Each row of a before or after table is a point. The points were changed in one or more steps. Then noise was added and the rows were shuffled. The steps act on how far a point lies along the listed directions, d1 being the first. Name the steps. A step turns or swaps two directions, mirrors them in a line or flattens them onto one, adds a multiple of one to another, or multiplies one. Angles are multiples of 10 degrees, from the lower direction toward the higher: turns from -170 to 170, lines from 10 to 170 but not 90. Use the fewest steps. Two steps may share a direction if one is a turn and the other turns, adds or multiplies; they go together, in the order done. Otherwise the lowest direction goes first.
In the rows, 128 means zero.

Directions:
(1): [ 87 134 160]
(2): [151  96 162]
(3): [152 169 150]
Before (8 x 3)
[[124  78 108]
 [140 176 136]
 [186 152 142]
 [132 155  96]
 [ 86 114  91]
 [130 139 103]
 [160 118 102]
 [129 130 112]]
After (8 x 3)
[[ 91 105 100]
 [137 157  58]
 [138 177 135]
 [115  93  93]
 [124 142 102]
 [121 153  87]
 [166 187 107]
 [122 174  75]]
Steps: add 1.5 times d1 to d2

Directions:
(1): [ 71 126  93 122 137 156]
(2): [113  80 135 154  81 123]
(3): [129 117  84 115 130  71]
Before (12 x 6)
[[148 133 114 144 118 134]
 [111  68 112 151  93 109]
 [121 148 112 104 156 123]
 [167 171 173 133 143 183]
 [110 133  88 130 145 114]
 [125 147  95 106 159 120]
 [150 142 188 127 142 176]
 [106 123  70  96 144 132]
 [141 136 133 119 138 135]
 [142 149 120 115 152 117]
 [ 92 120 145 134 105 144]
 [153 151 124 114 142  94]]
After (12 x 6)
[[160 172 122 103 164  94]
 [153 156 188 120 156 178]
 [134 175  88  92 185 122]
 [149 171 115 101 173 119]
 [109 135  68  90 155 134]
 [114 140  87 126 154 114]
 [143 148 133 113 148 132]
 [ 85 100 146 144  87 142]
 [129 171 107  93 182 125]
 [176 198 170 119 173 187]
 [148 133 116 144 113 135]
 [ 98  20 119 178  45 106]]
Steps: multiply d2 by 2

Directions:
(1): [158 114 116  68 104 118 130  87]
(2): [128 131 189 142 125  96  93  96]
(3): [144 198 125 101 150 124 105 145]
Before (14 x 8)
[[115 118 118 158 108 146 135 172]
 [108 109 115 181 155 145 152 176]
 [127  95  31 106 115 187 176 150]
 [109  93 167 161 117  92  90 102]
 [117  80  95 125 106 139 157 132]
 [ 99 136 104 168 151 152 145 177]
 [102  34 160 185 118 115 151 125]
 [103 121 122 163 138 135 141 144]
 [132 204  97 115 174 147 107 176]
 [133  95 170 149 149 108 110  77]
 [ 91 139 157 185 151 136 123 160]
 [114 178 156 152 144 117  98 157]
 [105 154 107 153 150 143 130 174]
 [ 98  92  82 143 118 162 167 156]]
After (14 x 8)
[[109  92 151 158 119 100 101 111]
 [113 178 149 149 144 121 103 159]
 [132 205 104 116 174 142 102 170]
 [ 92 137 154 184 152 137 127 161]
 [128  96  56 112 112 173 160 136]
 [100 135 114 168 151 147 140 171]
 [115 118 125 158 108 144 132 169]
 [101  32 154 182 118 118 154 127]
 [107 108 122 182 153 141 147 171]
 [133  96 157 147 148 117 117  83]
 [ 98  94  96 149 116 155 155 147]
 [104 121 126 164 137 133 139 142]
 [116  81 102 128 106 135 151 127]
 [104 156 111 153 148 139 123 168]]
Steps: multiply d2 by 0.7

Directions:
(1): [127 164 137 131  85 154 120  99 185]
(2): [117 161 116 107  97  90  73 134  99]
(3): [ 94 104 128 194 131 133  91 103 121]
Before (12 x 9)
[[116 149 132 131 134 117  87 118 114]
 [107 108 138 169 154 173 169 121 148]
 [133 175 132 109  72 112  86 124 159]
 [175 154 141  62 116 150 212 145 172]
 [118 135 132 118 111 128 126 123 136]
 [156 118 142 131 156 169 169 142 154]
 [138 169 120 114  89 133 142 129 174]
 [129 156 106  84 120  95 113 140 105]
 [106 108 122 135 127 103  79 123 121]
 [167 172 128  59  68 124 155 134 185]
 [132  92 119 119 169 106 155 148 104]
 [174 147 105  82 137 108 173 173 126]]
After (12 x 9)
[[122 165 132 114 121 116  86 117 124]
 [153 108 100 126 170  96 157 174  84]
 [127 150 123  96  97 111  90 121 156]
 [102 104 110 180 138 109 110 133 105]
 [103  58 112 178 153  82  98 142  62]
 [154 127 125  83 146 119 176 146 142]
 [147  92 139 158 177 168 170 141 141]
 [108 121 131 135 119 121 116 123 118]
 [123  47 128 173 198 119 176 150  68]
 [101 129 125 161 105  86  49 129  96]
 [115 114 142 159 146 187 191 118 174]
 [119 151 102  97 126  85  96 143  82]]
Steps: swap d1 and d3; multiply d2 by 1.3

Directions:
(1): [147 115 143 126 149 135 176 132 108  77 185]
(2): [ 71 167 182 123 129 147 138  96 116 110 112]
(3): [167 149 177 166 171 146 118 150 160 145 123]
(4): [110 121 118 118 150 157 124  90 138 186 184]
(5): [ 86 127 120 175 124  81 145 133 180 120 151]
(6): [174 149 120 146  85 138 141  64 154 115 126]
Before (14 x 11)
[[152 106  73 141  96 107 130 126 137 155 132]
 [150 145 147 120 132 127 116 157 124 109  97]
 [114 150 186 129 155 144 173 135 100  71 143]
 [110  98  97 153 117 112 162 160 146  97 131]
 [165 116  92  89 150 173 118 130  96 170 136]
 [182 131 160 109 124 178 129  53 131 169 119]
 [185 137 125 107  94 170 139  96 107  77 114]
 [204 107 128 150 129 117 167 101 145 113 175]
 [119 155 139 133  85 121 130  71 113 102  95]
 [186 130 150 186 122 112 168 104 167  77 172]
 [109 127  82 146  53  74 135  89 145 129 103]
 [182 114 160 124 154 125 126 196  95  97 109]
 [130 135 150 123 164 145  92 156 104 143 149]
 [172 122 156 113 162 166 106 175 104 131 123]]
After (14 x 11)
[[137 106 114  87 147 173 107 138  92 159 160]
 [176 135 117  99  89 175 137  86 105  84 127]
 [103 101  93 151 116 116 159 157 149 102 134]
 [198 104 124 141 129 118 168  98 138 112 183]
 [149 112 119 155 105 122 176  66 156 103 209]
 [ 86 134 163 101 146 148 176 108  90  89 171]
 [194 135 122 112 157 168 115 157 106 146 106]
 [198 138 171 120 128 177 131  64 138 160 109]
 [174 121  94 157 108 103 127 145 141 138 111]
 [119 154 146 136  85 119 134  78 117  97  94]
 [124 126 145 118 161 145  91 148 101 155 157]
 [110 125 108  87 112 134 122 112 109 140 140]
 [137 140 110 170  60  64 129 116 157 113  76]
 [119  86  99  77 129 135 132 129  72 143 173]]
Steps: swap d3 and d4

Directions:
(1): [ 87  99 158 192 121 152 123 119 139  83 147 142]
(2): [131 186 146 150 163 165 113 131  69 140 140 137]
(3): [152 138 173 151  82 153 157 145 144 167  86 142]
Before (10 x 12)
[[152 129  67  68 118  92 141 106 147 175  91 123]
 [129 146 146 121 104 140 157 147 150 124 102 129]
 [ 94 138  79 105 201  94  85 107  50 105 176 122]
 [123  83 169 143  68 133 162 133 196 126 100 133]
 [135 115  73  57 156  89 140 127 133 112 144 114]
 [105 121 198 224 123 191 125 127 126 113 158 134]
 [ 96 101 147 177 142 159 109 120 109  87 171 130]
 [125  67  50  51 123  55 138 129 188 127 123  99]
 [127  87 146 159 124 140 122 132 147  85 133 137]
 [168 165 179 136 107 172 137 134 113 170 112 150]]
After (10 x 12)
[[136  97 119 129 139 122 115 131 138  93 134 128]
 [ 78 121 113 153 179 121  89 104  63  89 174 133]
 [136 150 141 108 106 133 158 146 148 132 104 125]
 [141  98 134  96  88 107 158 131 184 141 103 119]
 [115  99 116 114 131 115 154 131 146  94 137 130]
 [105  51  94 106 102  83 144 131 205 109 118 115]
 [175 171 165 121 116 164 137 132 105 176 110 144]
 [132 143 142 146 158 152 115 125 104 134 160 109]
 [110 113 114 139 162 144 103 119 100 100 172 116]
 [131 112 110 124  95 119 150 103 160 157  88 141]]
Steps: flatten d1 and d3 onto the line at 120 degrees

Directions:
(1): [ 95 103 104 126 177 125 153 147 138  49 125 128 134 104]
(2): [109 130  53 172  87 115 142 147 142 137 161 151 141 147]
(3): [ 84 113 172 104 129 117 133 127 140 143 212 139 145 119]
(4): [ 99 131  94 126 145 197  81 100 133 150 131 136 131  83]
(5): [125 130 131 125  95 150 167 126  39 116 134 150 124  97]
Before (12 x 14)
[[127 118  42 144 144 173 124 142  94  88  82 146 136  93]
 [159 111 143 119 130  81 172 148 100  52  75 113 121 143]
 [ 99 127  98 150  88 145 130 120 128 145 189 141 133 142]
 [115 141 135 132  88 126 135 131 120 155 164 153 129 123]
 [113 110 145 118 161 110 162 140 127  92 129 130 134 118]
 [128 134 148 122 117 110 142 124  96 123 131 139 129 138]
 [166 124 146 153 120  86 168 154 115 106 114 119 110 162]
 [108 143 115 135 115 122 131 120 152 142 160 127 143 134]
 [169 167 140 133 132 130 145 110  84 126  70 109 108 122]
 [127 109 116 137 111 125 142 130 136 143 135 130 131 143]
 [179 139 155 127 163 108 133 137 129  93  53  89 102 145]
 [ 81 113  48 145 125 146 139 121 111 118 157 169 150  86]]
After (12 x 14)
[[ 89  91  90 134 160  81 138 174 192  85 180 139 162 148]
 [113 101 177  88 139 119 174 130  62  54 130 129 129  93]
 [123 153  69 159  95 132 132 120 140 145 130 131 137 138]
 [123 118 145 139 110 133 174 136  64 112 161 144 120 110]
 [105 116 232  66 185 157 137 112  77  92 148 110 117  66]
 [130 139  36 195  62 116 132 139 158 147 153 136 131 189]
 [146 150  98 159  76 108 133 142 140 154 126 145 123 155]
 [137 137 151 123 119 105 139 124  99 122 118 133 125 143]
 [113 118   8 188 112  62 145 157 197 117 138 152 153 171]
 [120 140 222  86 164 104 152 112 113 121 159 107 126 113]
 [123 111  93 149  97 133 143 130 128 145 139 139 134 140]
 [137 121 133 122 160 132 154 131 104  91  83 126 124 110]]
Steps: mirror d1 and d3 in the line at 170 degrees; multiply d2 by 2; mirror d4 and d5 in the line at 140 degrees

Directions:
(1): [155 119 117 137  93 161 123 180  76 106  89  72 143 115 164 108 130 112]
(2): [ 90  97 130  86 116 183  91 110 149 114 135 106  95 179 117  90 106 111]
(3): [120 185 127 103 130 110 160  86 155 135  99  98 171 122 143  60 120 123]
(4): [103 172 142 151  93 167 139 170 176  84 151 150 117 109 138 114 148 171]
(5): [ 84 151  83 156 132 156 138 107 121 166 156  85 113 107 161 165  80 142]
Before (10 x 18)
[[119 164 125  97 145 118 161 126 122 133 105  85 152 120 115  89 123 110]
 [112 148 152  99 146 105 143  85 141 131 101 109 154 135 145 100 123 126]
 [132 161 140 105 159 102 124  63 141 144 115 115 170 133 108  96 120 124]
 [128 105 133  70 159 130 122  59 141 125 101 100 150 179  96  72 120  87]
 [202 134 162  95 133  74 136 134 132 124  91 168 178 131  93  87 175 111]
 [158 128 141 124 121 133 123 146 149 100 125 154 111 146 113 147 139 125]
 [ 77 169 152 184  57 206 148 224 204  47 191 200  83  91 135 151 173 219]
 [125 119 126 107 149  77 149  85 127 152 118 114 120 144 148 112 114 126]
 [122 166 155 115 118 129 148 135 186  80 126 154 136 146  98  89 175 148]
 [172 135 154  93 122  96 141 127  85 101  58  82 168 130 119  71 150  92]]
After (10 x 18)
[[ 94 161 142 129 129 135 144 128 193  98 162 165 112 147  95 128 160 167]
 [106 117 148 122 148 121 127 112 129 129 122 123 125 137 140 144 121 132]
 [123 129 126 124 156 123 107  87 120 146 142 123 137 132 115 146 110 135]
 [127 127 135 110 146 124 141 150 112 127 121 111 126 131 102 126 135 112]
 [172  99 170  93 148  69 124 116 101 102  96 145 140 143  79 114 163  99]
 [101 111 131 103 141 163 117  92 166 107 146 132 109 169  94 116 126 119]
 [125 103 117 119 147  90 141  99 110 150 130 109 105 141 154 137 110 129]
 [ 74 200 146 170  62 195 164 195 211  56 172 173 111  89 147 113 162 214]
 [143 151 134 118 129 126 133 120 169 110 135 151 114 148 116 138 131 129]
 [180 113 148  98 172  56 130  85 139 167 130 191 153 144  70 145 149 111]]
Steps: turn d1 and d5 by -50 degrees; add 1 times d2 to d4; multiply d3 by 0

Directions:
(1): [133 131 102 145 102 192 177 103 162 144 138 100 139 127  78 156 150 136
 164  86]
(2): [152  74 148 148 103 120 162 120 186 122 159 138  79  91 160 137  94 111
  96 123]
(3): [143 126  81 100 139 136 170  94 100 151  82 190  93 137 117 141 134  82
 108 145]
(4): [110  60 140 120  88  70 161 152 105 163  81 107 158 127 121 128 146 127
 142 107]
(5): [133 121 122 207 150 122 158 113 142 119 123 128 184 182 154 143 146 118
  93 162]
(6): [199 113 164 150 149 122 111 165 140 108 105 157 100 135 104 150 181 132
 173 136]
Before (14 x 20)
[[187 118 172 171 131 157  98 168 185 106 148 111 122 126  99 151 181 167
  167  97]
 [139 156 177 150 159 130  63 190 126 102 139  92 163 147 132 116 176 176
  174 130]
 [119 106 147 119 106  96 145 139 114 154 111 121 150 113 116 130 145 132
  162 106]
 [135 155 116  96 131 143 122 116  96 136  98 138 122 136 104 127 137 123
  155 117]
 [135 126 110 151 127 160 139 117 152 128 134 102 162 139 118 150 149 132
  152 119]
 [129 141 124 159 117 143 136 144 118 145 109  99 173 164  94 163 186 151
  156 121]
 [126 172 103 110 149 161 124 114 128 126 126 146 129 119 115 125 125 136
  131 126]
 [123 114  98 162 104 202 178 119 187 143 146 100 142 117  99 158 130 129
  149  81]
 [158  95 161 130 132  80 151 173 128 130  71 134 169 161 106 137 190 135
  158 115]
 [134  72 149 109 112 101 135 145 131 155  97 150 121 102 119 126 129 116
  135 126]
 [138 101 141 130 126 136 116 126 154 134 132 134 105 117 129 124 114 115
  132 121]
 [174  97 181 126 130  66  79 182 143 103 125 135  93 104 161 121 129 125
  118 149]
 [139  63 149 147 116  77 141 168 146 138 108 119 148 136 113 159 174 140
  165 122]
 [ 85 110 145 187 124  78 115 151 116 111 129  98 191 165 159 110 124 144
   97 163]]
After (14 x 20)
[[223 107 191 148 161 104 123 182 175  89 104 176  98 140 115 150 189 130
  160 134]
 [131 128 130 123 138 145 102 132 126 138 114 124 132 138 102 123 142 127
  160 119]
 [ 83 163 124 113 171 100  61 168  72 123 105 132 176 154 156  99 121 135
  114 156]
 [225 118 230 179 170  99  25 234 154  78 120 126 129 146 106 142 225 187
  200 129]
 [180 112 165 151 157 107  87 182 155 100 128 142 119 139 104 162 189 152
  186 140]
 [131 126 139 137 153 100  88 145 120 109 127 125 155 142 162 123 132 128
  123 158]
 [123 126 117 109 133 115 140 122 125 136 115 156 121 109 146 118 109 121
  102 135]
 [133 133 153 118 128 109 115 136 126 130 137 138 122 104 131 123 129 131
  151 123]
 [ 86 120 135 208 100 145 143 121 181 104 187  66 177 141 148 124 101 157
  100 130]
 [194  85 242 199 134 111  75 219 206  80 179  87 116 107 158 133 168 181
  176 118]
 [155 111 135 100 125 111 133 120 116 130 101 167  80 112 141 126 112 100
  119 133]
 [207 120 159 161 112 166 119 169 185 110 128  95 116 116  65 168 200 153
  211  89]
 [148 121 129 106 133 150 123 133 130 146 102 158 117 115  86 136 149 124
  161 125]
 [161 116 178 161 144  82  87 173 131 106 133 145 111 138 169 142 146 137
  105 169]]
Steps: turn d1 and d2 by -150 degrees; multiply d3 by 1.6; flatten d4 and d5 onto the line at 100 degrees; multiply d6 by 2

Directions:
(1): [129  75  98 144 121 142 171 146 176 108 143 117 138  31 173 156 133 134
 140 113 150 116 132 144 130 116 137  85  98 176 151 125]
(2): [125 129 139 131 122 100  96 112 132 143 153  57  70 112 195 145 128 142
 165 153 140 144 127 157 114 156 128 183 161 136 110 186]
Before (11 x 32)
[[134 136 144 112 129 101  85 117 117 159 150  77  77 158 141 156 117 122
  157 155 124 143 126 152 125 169 121 183 164 114 109 168]
 [125 126 138 139 140 103 131 153 157 114 144 113  88 101 144 141 138 130
  135 153 156 136 142 136 102 154 120 150 131 117 118 144]
 [129  91  96 133 114 154 160 167 152 115 123 145 161  62 133 156 133 121
  116  71 135 124 137 151 148 102 126  63  84 149 150  99]
 [119 178 152 104 133 115  60 102  66 144 124 109 102 228 105  89 127 140
  115 160 110 138 132 114 107 164 125 194 180  85  96 147]
 [124 159 129 126 136 138 122 145 106 119 106 179 168 176  61 112  98 114
  105 105 103 116 134 100 142 111 133 123 117 115 143  81]
 [146 102 107 133 130 133 160 138 153 114 129 144 145  76 143 141 133 128
  121 127 131 128 143 122 126 107 128  77 101 164 146 104]
 [129 157 163 136 101  90  59  98 101 144 158   8  22 150 237 148 107 159
  190 169 141 154 119 165 113 181 114 239 199 123  83 214]
 [126 114 121 136 115 130 144 146 139 118 133 142 157 100 110 121 147 121
  130 134 138 117 127 107 119 109 150 101 125 141 126 115]
 [141 122 104 136 144 130 129 131 129 133 121 141 157 123 119 122 130 121
   94 122 128 124 135 132 131 146 123 115 114 131 127 115]
 [126 134 135 117 127 147 123 133 115 121 137 136 129 130 106 124 130 117
  116 131 133 118 121 144 163 112 106 108 107 119 116 117]
 [126 113 118 127 105 153 157 119 130  95 108 167 152 112  91 116 116 123
  112 115 136 125 138  98 139 104 137  88 117 142 147  96]]
After (11 x 32)
[[126 123 133 119 129 148 127 134 118 119 140 134 131 124 114 127 131 118
  117 126 135 120 121 145 162 111 110 106 102 125 119 116]
 [119 139 115 134 132 148 146 154 122 109 110 180 175 143  72 125 101 115
  105  98 112 107 135 100 144  99 137  98 105 136 156  77]
 [131 199 182 123 109  95  41  92  65 150 131  46  39 232 173 120 102 147
  162 169 119 156 113 140 118 178 108 250 208  82  75 191]
 [123 181 142  99 134 134  78 109  64 140 109 149 138 239  63  78 127 132
   95 146  99 127 132  99 112 148 124 160 162  81 108 113]
 [124 135 140 137 142  99 120 148 148 122 145 113  87 120 138 135 133 129
  134 151 152 138 142 135 106 159 120 159 138 106 114 147]
 [136 154 150 105 133 101  78 118 101 164 137  98  90 198 103 143 116 119
  143 153 116 140 124 136 134 167 119 182 164  96 107 154]
 [128  81  97 137 111 147 149 165 159 117 139 110 134  42 170 167 132 129
  140  77 141 130 136 165 142 115 124  79  94 161 145 125]
 [138 122 104 137 141 128 129 129 133 133 121 137 156 111 128 124 128 117
   96 123 131 124 135 135 134 146 126 112 114 133 129 117]
 [144 101 109 137 128 124 153 136 157 118 137 121 129  66 170 147 133 135
  133 134 139 133 147 135 123 113 127  99 111 170 145 123]
 [125 107 114 138 114 126 144 142 143 117 138 131 146  86 129 126 153 119
  134 138 141 117 127 113 118 111 152 108 125 149 127 126]
 [124  99 109 133 103 155 161 120 145  94 114 150 146  78 119 129 119 127
  123 117 142 123 138 110 139 104 137  87 111 156 152 107]]
Steps: turn d1 and d2 by 30 degrees
